Every row gives one point. Each copy is the shape, with its points in the same order, turned, moved and blurred by noise. Is it also mirrored, or only turned?

Shape:
[[-50 -15]
 [ 13   0]
 [ 14 -12]
 [-43  26]
 [ 26 -19]]
Copy 1:
[[-32  54]
 [  0   4]
 [ -3  -3]
 [  8  67]
 [-13 -14]]
Copy 1 is: only turned
Copy 2 (5 x 2):
[[ 17 -43]
 [ 28  21]
 [ 39  19]
 [-19 -20]
 [ 51  26]]
Copy 2 is: only turned
Copy 3 (5 x 2):
[[-49 -55]
 [ 16 -17]
 [ 14 -25]
 [-53 -13]
 [ 31 -31]]
Copy 3 is: only turned

Shape, 6 rows:
[[-32  20 -20]
 [  5  -4 -49]
 [-10  27  44]
 [ 22 -19  -1]
 [  7 -52  19]
 [-28  46  33]]
Copy 1 (6 x 3):
[[  7 -10  52]
 [ 55 -33  20]
 [-18  37   8]
 [ 43  -3 -21]
 [ 12 -22 -42]
 [-16  45  39]]
Copy 1 is: mirrored
Copy 2 (6 x 3):
[[  6 -47  16]
 [ -6  -9  46]
 [ 19 -24 -53]
 [ 20  18  11]
 [ 59  27  16]
 [  5 -47 -45]]
Copy 2 is: mirrored
Copy 3 (6 x 3):
[[ 31   4  18]
 [ -7 -24  44]
 [ 24  -4 -47]
 [-34  -9 -15]
 [-46  24 -10]
 [ 53   3 -39]]
Copy 3 is: mirrored

Shape (10 x 4):
[[-61  21  47   1]
 [ -8  32 -50  -3]
 [-10  43  23 -60]
 [ -2   1 -47 -15]
 [-12   3  80  30]
 [-20 -10 -29   3]
 [ 26  20 -22 -13]
 [ 26 -17  33   1]
 [ 10  30   1 -44]
 [ 30  -4  21  -6]]
Copy 1, 10 rows:
[[ 26 -40 -19 -68]
 [  8  54   0 -13]
 [-38 -10  30 -57]
 [  6  33  13  12]
 [ -9 -63 -63 -38]
 [ 26  11  -2   6]
 [-30  28  -6   1]
 [-27 -34 -30  10]
 [-38   6  19 -27]
 [-37 -19 -21   6]]
Copy 1 is: only turned
Copy 2 (10 x 4):
[[-44 -46 -39  18]
 [-41  16  -4 -51]
 [-52  35 -10  22]
 [  5  30   2 -49]
 [-24 -73  14  48]
 [  7  -3  -6 -40]
 [ -8  25  30 -26]
 [ 21 -18  40  22]
 [-28  32  11   4]
 [ -2  -4  40   5]]
Copy 2 is: mirrored

Shape:
[[-58  13 -24  11]
 [ 23  10 -17 -15]
 [ 18 -26  10  43]
 [-44   1  25   3]
 [ -5 -18 -23 -39]
 [-39  27  18  14]
 [-45  53  49  44]
 [ 16  33  -2  13]]
Copy 1:
[[ 44 -33  29  -6]
 [ -4  35  15  -9]
 [  1   5 -49  15]
 [ 19 -24  20  40]
 [-28   0  36 -15]
 [ 43  -8  19  34]
 [ 78  -2   2  66]
 [ 29  42   5   8]]
Copy 1 is: mirrored
Copy 2:
[[ 56 -15  16 -37]
 [-26   8  24 -21]
 [  9  33  -5  30]
 [ 33 -10 -31 -27]
 [-16 -39  19 -12]
 [ 38  11 -19 -44]
 [ 56  46 -46 -58]
 [ -5  36  12 -35]]
Copy 2 is: only turned

Shape, 10 rows:
[[-95  -7 -16 -24 -59  -4]
 [ 12  14   2 -12 -14  -9]
 [  9 -19  -2  59 -13 -10]
 [ -2 -23 -16  37  -5  -1]
 [ 20  -5   4 -21  16 -15]
 [ 21 -21  47 -26   6 -71]
 [ -9   2  -9  -2   7 -58]
 [ 16 -21   9 -24  14 -10]
 [-14  -6  28  28  14   2]
 [ 22 -16  20 -17   9  -8]]
Copy 1, 10 rows:
[[-14  14 -86 -38  -6 -56]
 [  1   8   1 -12   2  19]
 [-42 -15  24  25  28 -15]
 [-23 -23   8  21  10 -16]
 [ 15   1  27 -10 -19  10]
 [-15  40  62 -48 -27  -6]
 [ -1  -8  27 -47  12 -19]
 [ 12   5  26  -6 -31   1]
 [  2  21  18  25  19 -25]
 [  6  14  31   0 -25  10]]
Copy 1 is: mirrored
Copy 2:
[[ 10  13  76   1  45  86]
 [-21   5   3 -10  15  -1]
 [ 48  -3  10 -47   5 -15]
 [ 48  -7   5 -20  12  -1]
 [-16 -14 -22  -1  -4   6]
 [-48 -32 -28 -63 -17  35]
 [ -3  15 -20 -36  -9  39]
 [-16 -28 -19  -4  -1  13]
 [ 18 -16  23 -24 -28  -1]
 [-17 -30 -10  -9  -4  -1]]
Copy 2 is: only turned
